Each point is reached from the start by the listed moves, each made 0, 1 or 2 times, or once backwards (-1), plus a little noise. Is the number of moves made odd or even? Then give how often each move was made.

Moves:
(1): [13  6]
(2): [-1 35]
Start: [1 3]
Points:
[11 79] => odd (1, 2)
[  2 -32] => odd (0, -1)

Moves:
(1): [  2  -6  -2   3  -1 -15  16  -3   8  18  -6]
(2): [-4 11 -3  0 14 -4 -1 -2 12  5 30]
(3): [ -9  -2  21   3   3  11  -1  24  -1  -3 -10]
(4): [-30  -4   7  25  19  -9   2  10 -12  -9  -8]
(5): [ 11  -8  -9 -14  23 -10  -5  -1   0  12  -3]
(6): [  3  16 -10  11   4   8  -8   9   6   3   2]
(7): [  1  14   1  -3  21  -2  10 -10   4  -9  -8]
(8): [-22 -14 -25  -9  -4 -15  13   4   2   8   8]
Start: [  3  19  -3 -14  20   6   2  -6 -19   4  -6]
Points:
[-27 -21 -95 -29  81 -83  57 -20 -10  62 -42] => odd (2, -1, -1, 1, 2, 1, 1, 2)
[ 78  46 -28  -7  -6   9   7 -30   8  44 -38] => even (2, -1, -1, -1, 0, 2, 0, -1)
[-85  33 -36  31  38 -11  44  41  -2  14 -18] => odd (1, 0, 1, 1, -1, 2, 1, 2)

Moves:
(1): [ 15   5  -7  -9  12  10  -2 -10  13   2  -5 -11   2   2  -1 -12 -14]
(2): [ 4 -2  7  5 -1  3  9  2  3 -1  3 -6  4 12 -3  5 -7]
(3): [  1  -2   8   1   8  -4   7   6  -7  13   8   3   2   0  -9   3 -11]
(4): [  2  -1  -3   4 -20  20  14   6 -15  -2   6  18 -10  -7   3  -9  17]
(5): [-13 -16  -8  11  22   5  -9  11  -7   8  11   3   8   6  -7   0  -2]
(6): [  1  -1  20  -1   3   2 -19   8   6   0  -9   5 -17  -9   7   3   8]
(7): [ -7   7  -1 -16 -14  11   5  -5   6  -1  10 -17 -18 -12 -15 -14 -13]
(8): [-3 11 -7  0 -6  3 -5  8  3  5 15 -3 -8 -5  1 -6 11]
(9): [  2 -10   5   2  -4  -2 -13   2   5  14  10  -2   8  -5  10  -2  19]
(10): [ -2  10  -1  -8   1  12   9  -7   1   2  -9  -7   3 -10   4   9 -13]
(11): [ -8  14  14  12  -7   7  -1 -11  -6  13  16  -1  12  10  -6   3   2]
(12): [ -5  -1  -4 -18   8   3  -2  -2   8   1   6  13  15  -9  -7  -3   8]
(13): [  4   2   0  -1   7  -1  -7  17 -12  -1  -4  -7  13   1 -16   6  -6]
(14): [-3 -6  0 -6  0  4 -1  0 -8  9  6 -1 -2  5 -8 11 -4]
Start: [-11   9   2 -13  -2 -12  -2   6   1   5   3   0  -2  -4  -1   1   5]
Points:
[ -7  46  31 -67   7  40 -85 -31  62  57   8 -64 -20 -55  20  -9   4] => odd (2, -1, -1, -1, 0, 2, 1, 1, 2, 2, 1, 0, 0, 1)
[  1  35   0 -31 -94  34  95  45 -46   6  43 -28 -58 -33 -47  -9 -33] => even (-1, 2, 2, 2, -1, -1, 2, 1, 0, 1, -1, -1, 1, 0)
[ 13  49 -20 -71 -11  42  12   5  55  51  73 -76  25 -33 -44 -59 -29] => even (2, 2, 1, 0, 0, -1, 2, 2, 2, 1, 0, 1, 1, -1)

Moves:
(1): [  8  -7   6  -1 -12 -13   2   2   6   3   3  -5   1  -5  -2  -2  -5 -10
   0   2   1   1  -1  -1]
(2): [ -3  10 -12  -3  15   1   6   1  -4  -5  14   1   6   7   4   0 -15 -18
   9  11   9   3   1  -1]
(3): [ -1  -2  -4  -5  -6   5   3 -22   2  11  13 -10   9  -1 -11 -10  -4   1
 -14  13  -2  -4  -6   0]
(4): [ -7  -5  -5   1   2  -4   6 -10   6   3  -9   4   1  -2   0  -8  -2  12
  11  -4  -1   5  -7   9]
(5): [ -7   6   2  -4   6   0   4  -1   4  -2  12   8  -9  -6  -1  11  -9  12
 -11  -8   4  11   0  10]
(6): [  9 -14   4   7  17  -2  -6   9   5  -3  -5   7   7  -6   7 -13   1  -4
  -2   1  -2   6   2  -4]
(7): [  1   1  -1   5  -2 -10   1   0   4   9   5   8  -3  -2   4   2   5  -2
  -2   5  -6  -2   0   6]
(8): [ -7 -11   0  -3   4   2   3  -2  -7  -4   5   2   7  10  -9  -1   9   2
   5   0   4   0  -7  -3]
(9): [-10   5  -1  -2   6  -6   5   6   6  -2  -8  -6   1   9  -2   9   2  -6
 -11   5   0   0  12   1]
(10): [-18  12   9   4 -10  10 -15   5  -8  23  -4  -3   9 -14  -4   9  14 -15
  -6   7  -6  -1 -16 -12]
(11): [ -1   0   2   2   0   0   0   2  -5  -8   4  -6   7  -5  -3 -13   6 -10
   5  -9   1  -6   8  -6]
(12): [ -3  -1  -4 -17  -7   9  -7  10  -1   5   3  -2 -19  11   1 -15   4  -2
   7  -3  -3   4  -3   5]
(13): [  3   3  -2   1  -5  -6  -4   2   5   2   3   3  12   1  12   7  -3  -3
  -3  -1 -13   4  -2  -6]
(14): [ 5 -1  0 18  1 -4 -4 -1  5 -3 -2 -7  3  4  6  4 -6 -2  1 -6 -5  6 -5 11]
(15): [-4 -2  8  4  3  5 -4 -4 10 -4  1 12  9  3  5  7 -1 -3  5  0  7 -5 -2  2]
(16): [-10  -4  -2   4  -4  12  11   4  -6  -4  -7   2   3   1  -5   2  -7   1
  -4  -5  -3  -9  -5  -1]
(17): [ -9  -4 -12  -4   0  -5 -17  -4   3   5  11  -2   3   5  -7  -4 -10   2
   7   4   5 -12   7   6]
(18): [-10  -2  -2  10   2  11  -6   0   0 -12   1   5   1  -7   2  -2   7   5
   4   7  -2  10  -5 -12]
(19): [  1  -3   4  -1  10   3  -2 -10   4   8   8   0  -4  -2  -5  -1  -1  -2
   8  -3   1  -1   0 -12]
(20): [-11  -3  -2   0  -1 -16  -8   0  -3   0  -8   3  -6   7   6 -11  -3  -5
   2  -6  -2 -11 -15  -5]
(21): [ -4  -6 -18   5  -1   8   3 -14   1  10   3  -1   4   1  -7  10   2 -10
  -7  -4   4  -2  -5   1]
(22): [ -3   4  -2 -12 -17   8  -7  -3 -18 -11  -4   7  -5   1 -12   8  -2  -4
  -8   4  -4   7  13   5]
(23): [  0  -5   5   2  -6   1   1  -3  -6  12   5   0   1   3   3 -13   5   7
   2   0   8   5   4  -6]
(24): [  2 -14   8  -6  -2   9  -2 -17 -10   5   3  -9  -2 -17   5   6   5  10
   1   5   4   1  11   4]
Start: [-18  12 -14  -2  -7 -10  10   7  -2  13  -1  20   4 -11   6   5   7 -12
   0  -2 -22  -1   6  -6]
Points:
[-33 -14 -13 -11  52 -21 -17  25  22 -26   6   9 -30 -25  56 -20 -30  64
  31 -40   6  19  70  64] => even (-1, 0, -1, 1, 2, 1, -1, -1, 1, -1, 1, 1, 0, 1, 0, 0, 2, 0, -1, 0, -1, -1, 0, 2)
[-15 -59  -3 -11 -53  15  52 -95 -26  29  43 -20  29 -32 -21  -4 -12  45
 -19  42  17   3  11 -14] => even (2, 0, 2, 0, 0, -1, -1, 1, 0, -1, -1, -1, 0, 0, 0, 1, 0, 1, 0, 0, 0, 0, 2, 2)
[-59 -20 -33  71 -12  50 -33 -92  34  91  69  39  48 -79   5  39  -6  -3
 -52 -24 -66  -5 -38  -6] => odd (-1, -1, 2, 0, 2, 1, 2, -1, -1, 1, 1, 0, 2, 2, 1, 2, 1, 1, 2, 0, 2, 0, 0, 1)
